Each row is a point. The ring and each string are closed loops that go straight from each point to the next, and from the last back to the first. Before rounding, they use only three directions, however many columns there are. How many times does the string pass through the ring? Passing back the other way cancels.

Ring (10 x 3):
[[-15.5  22.1   6.2]
 [-12.8  19.1  -4.7]
 [  2.8   4.6 -21.4]
 [  9.5 -12.1 -24.9]
 [  9.2 -26.7 -21.7]
 [  5.4 -37.7 -11.0]
 [  4.0 -33.4   3.4]
 [  5.1 -15.0  16.7]
 [  1.7   6.9  23.4]
 [ -8.7  20.1  19.4]]
String (18 x 3):
[[-24.5  40.0  21.8]
 [ -8.3  38.9   6.9]
 [-11.3  38.4  -4.8]
 [  6.2  19.6  -8.8]
 [ -4.5  -2.6  -6.6]
 [ -8.2  -8.5 -19.9]
 [ 16.6 -10.1 -39.5]
 [ 27.5 -23.2 -40.2]
 [ 22.8 -40.0 -33.0]
 [  0.0 -58.6 -20.9]
 [ -8.2 -41.9  -5.9]
 [  2.5 -18.4   0.5]
 [ 13.0  -9.1   5.3]
 [  8.6  -6.1   9.0]
 [ -4.9  -8.3   6.6]
 [  0.5   1.6  11.0]
 [  5.8  20.7  20.6]
 [ -0.5  38.6  26.1]]
Times through: 0
String (25 x 3):
[[ -4.1   9.8   5.5]
 [-20.9   4.1   4.0]
 [-25.0  27.6   1.9]
 [-11.8  36.3  -6.9]
 [-17.1  21.5 -14.9]
 [-16.5  -2.9 -11.2]
 [ -8.9   2.1 -24.1]
 [ 13.8   7.6 -36.0]
 [ 19.1   1.3 -24.8]
 [  9.5  -5.6 -12.3]
 [ -6.9 -18.2  -9.2]
 [ -3.6 -31.7 -16.9]
 [  0.6 -19.1  -7.7]
 [ 12.4 -17.4  -7.1]
 [  8.3 -54.5  -8.5]
 [ -5.7 -55.6   0.4]
 [-10.9 -33.0   4.0]
 [ -8.8 -22.1   5.5]
 [ -9.4 -25.5  16.1]
 [ -3.4  -7.9   3.8]
 [  7.0   2.7  11.7]
 [ 12.5  22.4  33.1]
 [ -3.8  25.1  35.1]
 [ -1.9  38.7  33.1]
 [  1.7  21.5  12.5]]
Times through: 0

Ring (7 x 4):
[[ 18.5  18.6   0.3  17.0]
 [ -1.2  26.9  -3.9  -4.3]
 [-13.1  21.0  -1.1 -22.0]
 [ -4.7  -3.4   5.9 -32.3]
 [  4.5 -21.2  20.8 -16.9]
 [  1.9 -15.3  29.2   4.2]
 [ 10.3  -0.8  22.9  22.9]]
String (27 x 4):
[[ -5.2  12.0  12.3   1.0]
 [ 13.9  10.0   2.0   2.4]
 [ 26.9  14.6 -10.1   1.9]
 [  4.9  34.7 -13.5  -4.0]
 [-29.4  45.2  -3.4 -13.1]
 [-11.3  31.5 -10.0 -22.2]
 [ 13.8   8.7  -9.0 -20.9]
 [  3.3   5.4   4.4 -12.8]
 [-17.3  12.0   9.7 -19.2]
 [-36.6  13.2  10.7 -39.9]
 [-16.2  -5.6   5.8 -50.2]
 [-22.4   3.9  17.8 -21.4]
 [ -5.1  -2.0  14.3 -14.7]
 [ 21.3 -13.7   6.7 -12.6]
 [ 24.9 -35.6  14.5 -23.6]
 [ -0.9 -33.8  32.5 -19.0]
 [-18.0 -13.8  35.6  -6.5]
 [ -7.9 -25.6  42.4   2.7]
 [ 14.8 -28.2  34.1  11.8]
 [ 19.3 -11.6  16.1   5.9]
 [  6.3  -0.1  13.8   1.5]
 [ 29.9 -10.9  15.2  18.8]
 [ 30.1  -4.6  20.0  37.0]
 [ 20.3   9.4  20.7  45.7]
 [ 29.3  11.2   9.7  38.4]
 [ 44.1   8.9  -1.9  31.5]
 [ 31.0   1.7  -0.4   7.6]]
Times through: 0
String (30 x 4):
[[-15.9  28.6  11.4   9.2]
 [ 23.9  27.9  -4.5  27.5]
 [ 44.8  14.3  -8.1  27.9]
 [ 46.7   6.2  -6.6  21.9]
 [ 20.9   4.0   3.9   6.4]
 [ -4.2  14.4  12.4   5.8]
 [  3.6  26.5   5.1  18.6]
 [ 20.2  29.6  -7.3  20.0]
 [ 35.6  17.0 -14.4   8.0]
 [ 19.6   7.5  -2.4  -2.4]
 [ 25.2   5.8  -7.4  -7.3]
 [ 15.8  10.1  -8.6 -15.4]
 [  2.9   7.7   2.0 -14.7]
 [-18.8  13.1  12.7 -13.8]
 [-28.2  10.9   9.3 -35.3]
 [ -5.0 -10.5   1.1 -51.8]
 [ 21.4 -25.3  -2.1 -45.6]
 [ 15.3 -11.9   5.3 -20.1]
 [ -1.5   2.2  12.4  -7.7]
 [-24.4   2.4  20.0 -21.7]
 [ -8.0 -14.2  12.0 -39.8]
 [ 11.7 -23.0   0.8 -49.0]
 [ 17.0 -12.9  -1.6 -32.8]
 [ 14.7  -3.8   2.1 -15.8]
 [-20.5  13.9  13.2 -14.0]
 [-36.7  29.1   6.8 -25.3]
 [-31.4  43.0  -7.6 -26.8]
 [ 12.7  22.7 -13.2 -10.5]
 [ 26.9   7.2  -6.9  -2.1]
 [ -5.8  13.1  11.0  -0.6]]
Times through: 5
